Every row gives one point. Any point is a mix of the corners, with weights that add up to 1. It lies inside the corners' shape when no weight is negative. Say inside or outside, and name the corners with a negative weight.
In the rows, 128 means zero.

Corners:
(1): [127 104]
(2): [207 139]
(3): [ 76 161]
Points:
[ 92 150] => inside
[ 92 128] => outside (2)
[132 109] => inside
[183 133] => inside

Corners:
(1): [175  93 157  93]
(2): [ 56 177 182 193]
(3): [180  94 127 167]
(4): [107 139  86 152]
(5): [138 165 162 129]
Points:
[ 84 158 151 173] => inside
[170 117 133 135] => outside (2)
[172 109  97 167] => outside (1, 2)
[145 145 153 137] => inside

Corners:
(1): [143  81 179 120 131 159 134 126]
(2): [105 122 127 168  89 162 123 118]
(3): [173 138 191 156 122 135  72 117]
(4): [119 108 169 161  96  85 128 158]
(5): [192 131 160 136  90 115 139 138]
(6): [103 154  91 165 169 144 165 138]
(7): [134 159 220 131  92 148 159 184]
(8): [ 40 142  56  96 171  92  78   7]
(9): [ 95 125  61  72 157 103  18  69]
Points:
[137 141 141 143 133 125 137 136] => outside (2)
[ 95 143  99 138 129 110 121 113] => outside (1, 3)
[143 142 156 119 123 109  90 145] => outside (1, 2, 8)
[129 108 134 128 135 130 101 104] => outside (7)
[ 99 136 107 132 144 116 116  99] => inside
[184 134 187 173 100 172 159 158] => outside (4, 8, 9)
[115 121 150 107 159 149 107 103] => outside (2, 4, 5)
[154 123 183 126 101 139  97 151] => outside (6, 8)

Corners:
(1): [135 124 159 108 121 130 146 122 151 130 214]
(2): [131  92 130 110 126 166 146 123 154 199 146]
(3): [123 116 123 156 120 164 149 108 113 123 140]
(4): [124 105  62 115 112 134  92 120  92 142  91]
(5): [123  91 136 115 144 113 144 160 147 169 106]
(6): [153  99  96 136 110 128 102 148 126 126 102]
(7): [149 103 140  53 132 137 129 112  44 249 149]
(8): [155 104 105 113 147 132 134 120 151 159 138]
(9): [121 132 142 156 153 123  97 159 144 134 137]
(10): [134 164 139 119 149 132 110 179 128 115 165]
(11): [144  75  95  52 135 168  65 123 151 126  80]
(12): [141 235 149 175  95 116 143 141  63  93 135]
Points:
[137 138 130 125 115 136 123 132 112 130 149] => outside (5, 8)
[138 136 109 138 122 146 106 140 127 108 114] => outside (1, 5, 7)
[131 111 126 131 134 139 124 130 129 154 159] => outside (5, 11, 12)
[133  83 115  95 142 141 102 144 115 183 110] => outside (1, 8, 12)
[136 128 127 117 130 130 121 140 117 138 142] => outside (2)
[132 124 121 120 139 135 122 144 123 152 117] => outside (1, 6)
[140 136 124 120 121 136 130 130 111 140 132] => outside (9)

Corners:
(1): [122 114 121 165  99 148 113  68 110 183 133 123 141  98]
(2): [106 122 116 115 123 130 187 161 161  76 158 103 138 110]
(3): [157 139 123 151  89 125 138  72 123 137 138 208 160 152]
(4): [120 128 151 113 119 184 120  58 162 126 123 143 110 143]
(5): [179 115 144 175 119 129  95 114 111 123 135  66 103 153]
(6): [211 145 163 204 150 165  95 144  97  63 109 136 152  34]
(7): [179  95 107 178 143 156 117 183 104 105 189  70 110 122]
(8): [131  99 144 142  80 134 144 113  78 153 101 196 111 118]
(9): [ 74 138  80 128 166  40 172 120 169 126 249 100 116 121]
(10): [164 119 151  57 130 123 165 124 123 198 143 172 142 126]
(11): [130  75 115 165 169 194 146 165 160  64 108  36 128 165]
(12): [ 64  63 145 113 112 150 191  99 105 131 154 135 170 134]
(13): [178 186 105 142 105  63  56  83 125 111 151 158 137 121]
(14): [133 193 157 110 143 165 133  91 130 177 119 195 118 133]
(15): [138  97  87 162 160 173 187 123 103 122 196  61 133  90]
Points:
[122 116 111 131 125 105 151 123 109 142 185 115 129 114] => outside (3, 4, 6, 11)
[147 127 135 142 121 149 130 112 120 127 130 133 135 118] => outside (9)
[135 125 124 139 118 134 143 104 133 127 148 143 137 130] => inside
[145 132 133 160 116 131 112  93 119 133 137 145 131 132] => outside (2, 10, 15)
[135 128 121 141 123 125 134 109 123 129 149 138 130 124] => inside
[139 124 109 163 122 133 131 121 128 121 149 109 122 137] => outside (4, 6, 10, 12)
[123 115 125 124 123 127 148 110 123 144 164 122 125 125] => outside (3, 6, 11)
[136 130 124 137 126 124 136 110 126 132 160 130 128 119] => outside (11)
